Each point is reached from the start by the listed moves, each made once or not at all, plus a little noise. Is the number of moves made odd or even? Then give how often each move was made.

Moves:
(1): [-14.9 -13.4 -17.5   1.1  31.2   4.2]
(2): [27.8 -5.6 -0.6 -1.2 14.6 12.2]
(3): [ -9.5  -6.1  31.8 -29.4   4.8  36.0]
Start: [-7.0  2.5  4.9  9.2  1.5  1.7]
Points:
[-7.3  2.9  4.0  9.5  0.9  2.0] -> even (0, 0, 0)
[ 11.5 -10.9  35.8 -20.8  20.8  49.7] -> even (0, 1, 1)
[  5.6 -17.4 -13.0   8.6  47.5  18.7] -> even (1, 1, 0)

Moves:
(1): [  7.5   4.0   3.7  15.8 -14.2  -4.0   4.8 -18.7 -15.3]
(2): [ 12.1   7.4  10.4  -9.5 -11.5  -4.9 -10.4   3.5  -0.3]
(3): [ 6.9 22.5  1.6 -7.1 17.0 14.2 -9.8 -4.1 11.1]
(4): [  7.2   3.4  -7.5   1.0   4.7  16.1  18.3 -17.9   1.4]
(5): [23.2 -3.7 13.2  4.0 -7.2  0.5  2.7  5.1  3.1]
(6): [ 10.4  -5.3  15.1  -9.0  10.4  15.4 -16.9 -11.7 -19.9]
(7): [ 10.3  19.7 -22.8  -2.9  -2.8 -20.1 -13.8 -13.2  -7.0]
(8): [ -9.2   0.8   5.9  -8.3   2.3   2.9   2.1   7.0 -24.4]
(9): [-10.2 -14.6  12.3  -2.6   0.9  -6.2   5.3   1.8 -13.8]
Start: [ -0.3 -11.5  -7.6  -2.2   3.9 -13.5   3.2  -2.2  -3.2]
Points:
[ 15.7  -3.5  -0.7  -8.7   4.7  -9.1   2.9 -55.3 -82.6] -> even (1, 0, 0, 1, 0, 1, 1, 1, 1)
[ 23.2 -18.9  38.9  -2.6 -25.6 -25.1   7.5  -3.5 -54.1] -> odd (1, 1, 0, 0, 1, 0, 0, 1, 1)
[ 21.6 -10.2  14.9   9.0 -15.2 -14.2  13.2  -8.3 -40.1] -> odd (1, 0, 0, 0, 1, 0, 0, 1, 0)
[ 12.2 -25.4  16.2  -7.6   4.3  -0.6  31.3  -5.5 -37.8] -> even (0, 0, 0, 1, 1, 0, 0, 1, 1)
[ 53.0 -10.4  23.9 -15.7   1.2  13.4  -2.1 -23.4 -19.4] -> even (0, 1, 0, 1, 1, 1, 0, 0, 0)
[ 70.0  32.8  13.6 -11.7  -4.1 -11.9 -40.6 -42.1 -31.4] -> even (1, 1, 1, 0, 1, 1, 1, 0, 0)
